Each row is a point. Two turns around zero, p and q, are shown by what they do to some points. Where does a point land after both, in the order given? Backwards means that the second turn is done in reverse. Each puzzle has new turns, and all numbers are rounded.

Turn p:
[12 12] => [-14  10]
[ 10 -38] => [36 15]
[-48  10] => [ -3 -49]
[12 15] => [-16  10]
[14  1] => [-3 14]
Turn q:
[39 -6] => [-16  36]
[-25  19] => [ -3 -31]
[-13 -13] => [18 -4]
Where do these land?
p, then q: [-41  21] => [45 10]
q, then p: [ 24 -25] => [-34   4]
q, then p: [ 15 -10] => [-18  -2]
p, then q: [ 1 14] => [  8 -11]

Turn p:
[-15  18  16 -28] => [-21  10 -27 -17]
[ -2   2  -8 -16] => [  0  -9  -9 -13]
[ 9 21 -3 48] => [14  6  1 51]
[ 2 11 21 -9] => [ -7  21 -12  -5]
[  9 -23 -12 -12] => [ 11 -11  15 -20]
[ -4 -28 -15  16] => [  2 -18  31   5]
Turn q:
[-19  10  -2 -13] => [-23   9   1   1]
[24 30 -7 11] => [ 20  18  21 -21]
[-24  -6  12  10] => [-19 -22   2  -1]
[  1 -22 -18  -4] => [ 7  0 -5 28]
[-25 -18   7 -19] => [-26  -7 -20  15]
[ 28 -15 -12 -17] => [ 25  17 -18  14]
[15 22 19 31] => [ 16 -14  18 -35]
Where do these land?
p, then q: [ 17  -5 -27  -9] => [ 24   5 -22   9]
p, then q: [  0  12  39 -27] => [-27  37  17  -4]
p, then q: [ 0  5 -7 36] => [ 16 -28  15 -10]
p, then q: [ -9   0 -18 -18] => [ -1   2 -15  23]
p, then q backwards: [ -8 -12  13  17] => [-14   9 -20   1]

Turn p:
[  5 -14 -15 -46 -20 -27] => [36  3 36  2  5 33]
[  1  -8 -16  -5  19   2] => [-8 -3 -9 -5 -1 23]
[12 21 21 -5 11 15] => [ -3 -22  -9   3  23 -16]
[ -8 -24  30  10 -48 -16] => [ 25  13  26  28 -31 -31]
[ 18  -1 -45  12 -13   5] => [  5  43 -18  -4  11  19]
[-12   8 -19  -7  24  34] => [-39  -2  -7  -1  20  18]
[-15  19  24  19   4  -7] => [ -9 -12   1 -15  -9 -33]
[-1  0 20 22 23 -6] => [ -7 -20 -20  -8 -18 -15]
Turn q:
[-33  32  21  23 -18  34] => [ 30 -12  33 -22   7  43]
[ 26   4 -16   2  13 -35] => [ -2  17 -15  12 -30 -28]
[-34 -14  -4  19  -6  20] => [ 23 -22  11  11  27  12]
[ -6   7   7 -24  13  -5] => [-20  -4  14 -11  -2 -13]
[ -6 -14  16 -10  -3 -18] => [-22 -11   3  15  -6   3]
[ -5   4 -36  12 -38  21] => [31 34  4 13 29 16]
[ 16  -6  10 -12  32  -2] => [-17 -14 -16 -18  -9 -21]
[ 41 -13   2 -10   7 -15] => [-22  13 -34   0 -16 -12]
Where do these land?
q, then p: [16 -3 23 22 -8 34] => [-15   8  -6  22  26  32]
q, then p: [ 24  -3   5  28 -26 -22] => [ -7  42 -13   5  17 -16]
p, then q backwards: [ 13 -31  17 -35   3  32] => [-31 -37  10  16 -27 -16]
p, then q: [ -4  24 -13   8  11   6] => [ -9  -2  19  -5   8 -22]
p, then q: [ -1 -25  22  12  27 -13] => [  1  14 -12  32  24  15]
p, then q: [-15  14  -6  -2 -36  26] => [  8 -21  23 -11 -35  -1]
p, then q backwards: [-23  -6 -34 -29   4 -12] => [-12  28  25  -9 -29  16]
q, then p backwards: [ -1  16  -9   8  31 -20] => [ -9   0  28  18 -10 -22]
p, then q backwards: [-10  15  -5 -12  -5 -32] => [-12  32   1   3  10  17]
